Each point is reached from the start by the listed moves, each made 0, 1 or 2 times, or once backwards (-1), plus a little noise. Say if it took an odd or an even number of moves. Then give how often each move was made.
(in the rows, 128 means zero)

Moves:
(1): [170 119 119 125 110]
(2): [133 166 134 137 136]
Start: [117 126 135 143 119]
Points:
[200 111 118 138  84] -> even (2, 0)
[113  87 129 134 110] -> odd (0, -1)
[ 76 137 143 145 137] -> odd (-1, 0)
[195  70 112 129  74] -> odd (2, -1)

Moves:
(1): [174 131 118 116 139 130 139 123 126 128 126]
(2): [128 158 128 121 128 131 128 125 126 131 131]
(3): [133 132 156 130 129 126 120 128 130 120 117]
(4): [131 133 125 161 125 130 125 112 125 124 112]
(5): [119 124 126 129 159 121 134 123 142 129 121]
(6): [120 120 135 133 141 169 133 130 131 132 127]
(7): [121 130 138 138 123 120 159 131 130 134 123]
(8): [137 130 126 142 134 126 120 159 129 118 130]
(9): [132 131 126 122 126 130 132 125 166 141 126]
Start: [140 115 134 122 127 132 117 148 124 125 119]
Points:
[186 190 193  99  97 135 145 114 110 132 100] -> even (1, 2, 2, 0, -1, 0, 1, -1, 0)
[ 62  86 112  84 184 125 103 128 115 131 139] -> even (-1, 0, -1, -1, 2, 0, -1, -1, -1)
[ 84 180 215 190 113 171 131  90 123 130  64] -> even (-1, 2, 2, 2, 0, 1, 1, -1, 0)
[173 183 121  93 102 101  56 223  67  94 161] -> odd (0, 2, 0, -1, -1, -1, -1, 2, -1)
[131 201 166 181  75  92 102 197 146 114 102] -> odd (-1, 2, 1, 1, -1, -1, 1, 2, 1)
[125 116  92 129 166  89 141  85 179 150  98] -> odd (0, 0, -1, 1, 2, -1, 0, -1, 1)
[177 166 171 197 146 185  60 169 199 109  73] -> odd (0, 1, 2, 2, 0, 1, -1, 2, 2)

Moves:
(1): [146 125 127 135 138 135 130 131 122 128 133 122 125 119 130 121 131 120
 121 131 131]
(2): [127 151 124 121 115 122 141 131 133 125 130 134 124 125 139 135 121 120
 126 125 131]
(3): [133 125 147 130 134 120 122 122 128 123 120 132 138 128 132 120 129 139
 122 128 137]
(4): [112 135 134 146 126 140 134 131 117 136 130 129 131 136 128 135 125 129
 119 118 137]
(5): [113 138 129 130 133 116 118 117 133 119 137 132 116 127 142 133 131 135
 122 129 121]
(6): [108 136 148 120 117 152 125 134 133 119 124 115 122 127 125 110 134 125
 130 144 117]
(7): [123 123 128 135 132 122 148 140 125 133 117 134 121 120 136 132 133 134
 125 122 123]
(8): [127 130 124 129 120 134 117 135 125 121 126 141 140 137 130 123 138 131
 125 125 116]
(9): [127 124 127 125 124 138 122 116 143 137 133 127 128 125 135 135 131 133
 139 144 138]
(10): [129 127 128 115 136 133 120 136 127 142 128 129 124 132 134 132 122 128
 129 133 132]
(11): [116 125 135 129 114 115 133 131 138 126 152 134 135 117 123 112 129 122
 126 135 133]
(12): [121 128 124 124 139 136 136 119 127 132 123 142 132 130 122 129 121 122
 118 123 132]
(13): [125 129 115 129 132 124 139 127 118 128 129 116 145 139 153 123 130 121
 120 115 120]
(14): [142 124 127 126 131 144 133 128 129 134 133 127 123 150 132 118 130 143
 127 119 115]
(15): [126 121 120 121 110 137 125 123 129 121 130 130 125 121 141 123 110 125
 125 127 132]
(16): [124 124 134 123 124 128 134 127 123 122 135 134 131 126 130 140 132 125
 134 126 124]
(17): [120 124 137 130 126 127 135 119 108 152 120 135 117 141 123 124 133 127
 138 139 123]
(18): [113 142 131 118 128 134 116 119 117 141 133 125 132 121 123 132 135 158
 126 124 119]
Start: [132 117 130  99 124 120 141 120 137 123 124 127 132 127 110 128 126 116
 123 140 137]
Points:
[109 123 156  61  66 213 132 106 177 131 193 119 138 106  75 126 162 190
 161 162 106] -> odd (0, 0, -1, 0, -1, 1, 0, 0, 2, -1, 1, 0, -1, 2, 0, 2, -1, 2)
[ 39 157 144  99 133 241 102 130 124 133 110 165  82 111 138 148 122 101
  83 178 133] -> odd (2, 0, -1, 2, 2, 2, 1, 2, 1, 2, -1, 2, -1, -1, 1, 0, 0, 0)
[131  88 117 140 125 185 131 145  97 146 119 128 129 121 142 102 100 117
  76 124 156] -> odd (2, -1, 0, 2, 0, 0, 1, 1, 0, 1, 0, 0, 0, 0, 2, -1, 0, 0)
[148 116 178  29 104 206 148 103 176  70  81 133 120 101 113  97  74 121
 111 151 152] -> odd (0, 1, 2, -1, -1, 2, 0, -1, 0, 0, -1, 2, -1, 1, 2, 1, -1, 0)
[ 26 164 152 117  82 115 187  68  71 168 136 138 116 154 150 159 114 138
 118 115 129] -> odd (-1, 1, 0, 2, 1, 0, 0, -1, 0, -1, 0, 0, 1, 0, 1, 1, 2, 1)
[151  64 190  95  77 227 120  95 177 112 133  91 147 128 123   7 124 156
 122 192 147] -> even (1, -1, 2, 0, -1, 2, 0, 0, 2, -1, 1, 0, 0, 2, 2, -1, 0, 0)

Moves:
(1): [132 121 132 131 122 126 137 133 145 126 124 123 112 132 117 125 130 138
 134 129 134 115 129 134 129 124]
(2): [136 124 128 125 132 139 134 124 125 130 125 134 122 127 118 130 134 124
 121 148 130 139 124 116 131 116]
(3): [124 126 128 132 124 121 127 126 130 126 130 130 116 126 129 132 115 133
 121 139 132 130 131 132 137 123]
(4): [127 123 129 134 130 123 131 131 137 123 133 121 132 141 132 126 124 129
 130 130 122 131 130 128 124 121]
(5): [130 124 136 123 126 121 130 127 123 125 126 125 130 127 129 118 117 137
 134 122 137 129 134 130 126 128]
(6): [128 131 126 127 117 135 133 124 126 127 133 126 127 124 126 132 131 123
 119 136 121 131 134 134 130 120]
(7): [119 129 118 135 128 133 137 122 129 112 133 125 122 129 122 131 126 123
 130 132 127 131 124 142 119 116]
(8): [126 127 119 123 121 123 141 138 132 128 127 147 126 130 117 140 137 128
 135 142 123 122 137 132 129 129]
(9): [133 125 131 123 131 126 129 123 129 135 135 126 138 123 132 121 129 130
 129 132 126 131 127 134 123 145]
(10): [131 127 119 123 130 128 128 127 125 123 126 132 131 133 132 122 127 125
 117 137 127 124 129 128 131 119]
(11): [130 119 123 132 128 120 132 131 132 138 131 136 125 133 125 127 131 127
 124 119 135 134 132 126 127 132]
(12): [115 121 131 128 131 133 146 123 136 123 126 123 127 120 145 120 129 128
 113 140 138 117 131 123 130 121]
(13): [126 142 117 125 124 129 128 128 123 133 120 109 129 126 132 130 124 132
 131 129 120 134 122 132 133 127]
(14): [119 125 126 116 140 124 132 121 131 123 133 130 119 117 124 126 123 117
 115 139 115 131 135 116 132 129]
(15): [120 129 139 131 127 122 127 119 136 130 123 120 142 135 121 139 129 134
 125 116 138 122 124 131 124 140]
(16): [124 132 131 128 126 127 117 121 136 131 122 129 137 119 131 126 137 126
 130 128 131 133 135 121 124 128]
(17): [130 129 133 119 131 120 122 128 128 139 130 124 134 120 124 130 138 131
 126 124 139 132 125 127 122 130]
(18): [135 124 130 138 133 122 125 127 118 137 132 124 125 124 116 125 136 138
 134 127 128 123 136 127 129 119]
(19): [132 115 128 130 133 134 126 135 129 125 123 122 128 116 126 124 130 137
 125 125 134 130 126 127 129 129]
(20): [133 137 125 128 135 129 128 128 129 131 128 130 129 129 124 135 131 123
 130 127 135 130 135 125 129 134]
(21): [132 136 127 129 124 124 133 123 126 112 123 126 123 131 137 135 134 115
 109 136 109 129 121 131 128 123]
(22): [125 135 123 135 122 124 125 132 128 133 128 128 139 129 118 126 124 122
 131 129 131 122 121 130 128 133]
(23): [125 130 136 127 131 128 123 133 126 131 119 116 131 129 127 125 131 129
 125 125 130 134 132 137 129 135]
(24): [118 138 135 142 130 133 133 130 141 118 135 131 129 127 125 126 126 144
 114 133 127 120 128 127 130 127]
Start: [136 122 134 128 129 124 128 121 127 146 130 125 130 119 124 134 128  99
 128 129 140 128 124 130 124 131]
Points:
[128 130  96 162 145 104 172 129 145  80 133  64  53  84 108 145 125 134
  89 194  79 138 150 188 141  83] -> odd (1, -1, 2, 1, 0, 0, 2, 1, 1, 0, 0, 0, 2, 1, -1, 0, 0, 2, 2, 1, 2, -1, 1, 1)
[137 155 176 177 109 107 123 111 152 107 124  79 205 176 136 144 142 104
  64 141 108  86 140 181 123 148] -> odd (0, -1, 0, 2, 0, 2, -1, 0, 1, 2, -1, 0, -1, -1, 2, 0, -1, 1, 0, 1, 2, 1, 2, 1)
[ 81  67 161 137 148 124 178  95 199  93 122 161  85  66 108  76  99 129
   7 240 192 105 166  66 161  47] -> odd (1, 2, 2, 0, 2, 0, 0, 0, -1, 2, 1, 2, -1, 2, 0, 2, 0, 0, 1, -1, 0, 1, 0, 2)
[101  85 175 165 136 117 160 122 127 115 146 120 150  59 134  84 139 138
  39 130 144  83 170 101 135  99] -> odd (-1, -1, -1, 0, 2, 2, -1, 0, -1, 0, 1, 2, -1, 1, 0, 0, 0, 2, 2, -1, 1, 1, 0, 2)
